Every row gives one point. Examples show where two turns around zero, p and q, send a point. Where does a point land after both, in the order given? Backwards means that the second turn is done in reverse. Each puzzle has new turns, and all numbers are rounded.
In the rows, 128 means zero.

Turn p:
[125 157 181] -> [147 168 170]
[183 103 130] -> [162  80 140]
[150 123 116] -> [143 109 119]
[ 87 104 133] -> [ 81 131 138]
[ 95 154  79] -> [107 153  72]
Turn q:
[124 138 153] -> [130 145 149]
[111 153  80] -> [101 139  79]
[ 84 121 126] -> [ 85 124 138]
[193 100 154] -> [197 104 147]
Where do these land?
q, then p: [ 89 118 147] -> [102 153 154]
p, then q backwards: [145 118 103] -> [140 112 104]
p, then q: [ 79 151 177] -> [113 196 150]
p, then q: [137 143  90] -> [130 112  89]
q, then p backwards: [191 110 123] -> [191 144 117]

Turn p:
[124 170 122] -> [125 167 110]
[154  95  57] -> [98 74 74]
[129 102 130] -> [127 104 139]
[ 98 112 161] -> [126 130 175]
[135 161 170] -> [164 165 142]
Turn q:
[178 127 143] -> [163 140 165]
[153 118  74] -> [171 150  92]
[100 112 169] -> [100  88 146]
[112 144  83] -> [123 153  85]
[ 96 138 171] -> [ 83 108 151]
Where do these land?
p, then q: [ 81 131 103] -> [ 78 116 112]
q, then p backwards: [181 135  84] -> [161 177 165]
q, then p: [110 109  91] -> [104 108  95]
q, then p backwards: [155 123 150] -> [123 115 161]
q, then p backwards: [ 89 152 182] -> [ 68  96 107]
p, then q: [152 119 156] -> [158 129 152]

Turn p:
[161  98 178 102] -> [159 101 174  91]
[128 152 109 152] -> [119 138 118 163]
[148 154 110 154] -> [132 129 125 173]
[ 81 135 103  85] -> [126 169  85  93]
[ 90 118 175  98] -> [114 153 155  72]
[160 111  93 178] -> [118  79 111 176]
Turn q:
[ 76 145  74 105] -> [ 51 137 118 112]
[133  95 198 163] -> [180 114 161 185]
[151 145  97 147] -> [134 158  96 114]
[158 111 110 124] -> [143 115  96 118]
[123 144 160 101] -> [133 116 168 111]
Where do these land?
q, then p backwards: [133  69 128 108] -> [160  90  98 152]
q, then p: [146 111  70 154] -> [128 136  67 158]
p, then q: [154 106 107 157] -> [130 115  99 166]
p, then q backwards: [ 84 160 152  90] -> [134 195 114 144]
p, then q: [123 176 188 112] -> [162 151 191 105]
q, then p: [ 82 126 132 138] -> [ 85 141 144 130]
q, then p: [173 148 119 137] -> [175 135 116 142]

Turn p:
[111 122 148  95 103 102] -> [ 93 151 140 123 117  96]
[105  69 174 132 108 133] -> [ 76  82 124 102 107 103]
[169 173  93 117 143 179] -> [162 164 106 126 142 197]
[161 158  76 142 133 163] -> [183 148 100 129 129 172]
[199 147  84 128 146 143] -> [190 154 134  97 141 175]
[118 103  78 135 123 119] -> [162 127  96 116 133  95]
[ 82 100 165 155  77 101] -> [ 92  95 131 144  75  75]
[ 95 143 150 110 169 119] -> [ 98 127 140 158 171 123]
[113 136 182 137 150  94] -> [ 98 106 179 155 138 116]
Turn q:
[105 125 145 110 185 137] -> [ 97 110 158 103 158 157]
[137 148 144 147 113 108] -> [155 143 130 154 132 135]
[139 125  94  99 132  93] -> [146 109 127 112 153  85]
[142 168 101 117  93 126] -> [164 164 117 111 119 100]
[205 185 130 119 110 172] -> [197 153  90  80  96 164]
[145  95 136 145 170 108] -> [119  83 115 144 159 147]
[ 99  62 181 141 116 118] -> [ 92  86 160 186  98 138]
[ 52 116  92 146 104 161] -> [ 54 175 128 134 109  95]
Where do these land?
q, then p backwards: [140 136  82  99 148 120] -> [130  79 105 110 143 118]
p, then q: [124 141 173 103 104 192] -> [ 72 179 137 108  95 113]
q, then p backwards: [126 109  94 152 164 108] -> [ 88 109 124 113 165 144]
p, then q: [ 93 140  91 152 138 104] -> [149 117  90 157 161 129]
q, then p: [ 99 101 111 127 141 117] -> [118 109 129 146 145  95]
q, then p: [148 168 198 108 112 142] -> [102 133 138 102  84 194]
p, then q: [165 162 152  88  54 151] -> [144 206 159 108  75 116]
p, then q: [ 90  72 112 133 159  90] -> [129  72 139 148 183 104]
p, then q backwards: [166 124 138 189 132 128] -> [166 114 179  95 127 121]

Turn p:
[ 97 151  68 103 136 123 133  98] -> [153 152 107  76 173 137 140 138]
[171 110 143 169  88 147  99 137] -> [130 158 131 185  87 137 111 101]
[137  79 149 189  71 154 162 136] -> [ 86 156 127 201 116 119 166  81]
[107 131 137 113 188 134 102 114] -> [147  74 114 111 147 153 106 139]
[130 134  95  96 175 109 132 152] -> [142 109  96  94 131 103 119 170]
[100 115 111  94 112  66 118 119] -> [108 136 119  54 116 119 124 106]
[ 94 170 108 129 145  75 127 131] -> [111 135 133  77 166 108  89 139]
[130 154 169  94 151 186 113 159] -> [135  92 154 152 111 171 132 190]
[187 108 173 165  85 159 165 105] -> [141 139 172 203 102 107 165  86]
Turn q:
[134 126  90 117 144  90 176 156] -> [146 138  95 142 148  92 169 164]
[160  77 212 121 109 135 185 133] -> [115  93 187 117  78 141 210 134]
[152  83 134 163 115 143  94 162] -> [176  84 162 105 118 118 108 125]
[ 97  74 142 129 143 153  49 120] -> [140  97 134  53 140 154  88  84]
[ 96 140 107 126 140 145 170 117] -> [128 139  84 149 126 159 147 137]
[ 92 145 110 128  89 105 121 105] -> [ 85 118  95 133 122 122  95 146]
[142 170 101 104 121 146  76  97] -> [117 183 130 123 125 125  66 112]
[120 169 117 121 108  97 160 181] -> [119 130 130 165 162 114 137 193]
[158 168 138 143 183 137 119  80] -> [126 170 135 163 135 127 130  56]
Where do these land?
p, then q: [121 139  77 181  81 164  82 100] -> [146 180 128 190 129 154  77  85]
q, then p: [130 102 147  91 102 103 157 123] -> [ 82 134 136 102 127 115 162 147]
q, then p: [192 110 132 112 198 135 117 159] -> [178  94 192 127 123  74 128 131]
q, then p: [ 86 122 137 145 113 183 117 126] -> [147 137 107 161 109 180 149 133]
q, then p: [161 167 150 102 127 113 143 146] -> [ 93 109 165 140 151 111 106 143]
q, then p: [ 48 116 182 137 107 144 102  61] -> [122 126  91 110 153 225 183 102]
q, then p: [168 135 104 148 158 117 166 141] -> [138 142 140 148 140  66 114 115]
p, then q: [117 125 165 123 113  77 137 158] -> [ 75 100 118  96 141 138 123 143]
q, then p backwards: [128 136  57 113 153 115 132 139] -> [146 133  55 143 145 128 133 132]

Turn p:
[149 102 117 135 126 156 152 127] -> [130  92 115 125 156 143 115 128]
[131  94 143 122 132 157 120 123] -> [138 115 133 109 140 143 102 101]
[127 145 112 114 156 110 147 109] -> [106 140 112 109 139 119 160 138]
[111 120 137 148 109 106  31 138] -> [147 146 187 150  89  74 103  89]
[126 155 125 142 110 187 144 129] -> [120 140 121 165 166 160  98 139]
[151 155 140 127 147  99 155 118] -> [122 131 132 120 130 142 180 149]
[109 153 142 131 133 127 140 138] -> [117 151 131 131 117 144 128 149]
[134 138 130 115 120 139 101 153] -> [159 146 139 135 131 117 112 133]
[116 130 115 134 131 106 128 136] -> [118 127 126 127 111 110 132 141]
[127 116 123 111 114 102 148 108] -> [125 117  97 124 111 128 152 115]
[128 101 124 130 130 120 142 129] -> [124 103 118 114 120 128 126 126]
Turn q:
[103 133 170 145 108 128 127 165] -> [101 119 164 112 145 133 168 142]
[154 114 121 135 129  97 128 143] -> [157 125 115 127 149 109 138 144]
[103 139 104 148 135 140 154  90] -> [101 137 107 166  93 133 121 131]
[146 137 118 115 142  96 109 123] -> [152 130 132 133 140  96 106 125]
[105 121 126 138 148 162 123  98] -> [109 132 127 158 117 161 115 106]
[ 85 125 157 123  84 130 129 175] -> [ 81 123 155  86 150 138 153 158]
[149 121 133 104 145 121 138 122] -> [143 132 111 118 133 114 126 101]
[153 132 113 112 147 137 119 149] -> [161 152 132 113 130 132 120 121]
[148 108 122 118 126 119 110 131] -> [151 118 120 119 148 129 115 129]
[134 150 117 142 118 149 143  85] -> [123 112 117 148  78 133 119 123]
Where do these land?
p, then q backwards: [142 139 131 124 129  95 162 151] -> [144 127 118 160  96 131 149 144]
q, then p backwards: [110 116 148 150 135 126 124  88] -> [133 123 117 162  98 134 136 102]
p, then q: [105 109 111 142 140 140 124 118] -> [108 127 136 139 150 126 102 128]
p, then q: [158 155 120 101 141 129 168 144] -> [154 181 115 109 119 134 146 129]
p, then q: [114 111 151 145 158 135 106 118] -> [100 108 146 118 136 125 116  96]
p, then q backwards: [114  87 138 122 125 121 115 106] -> [140 137 150  96 128 146 135 103]
p, then q: [119 153 141 105 124 117 154 147] -> [139 148 134 101 101 136 134 149]
q, then p: [147 159  93 125 118 138  92 137] -> [181 135 159 144 127 131 127 122]
q, then p: [144 123 119 138  83 151 107 143] -> [173 119 122 114 139 140  95 128]
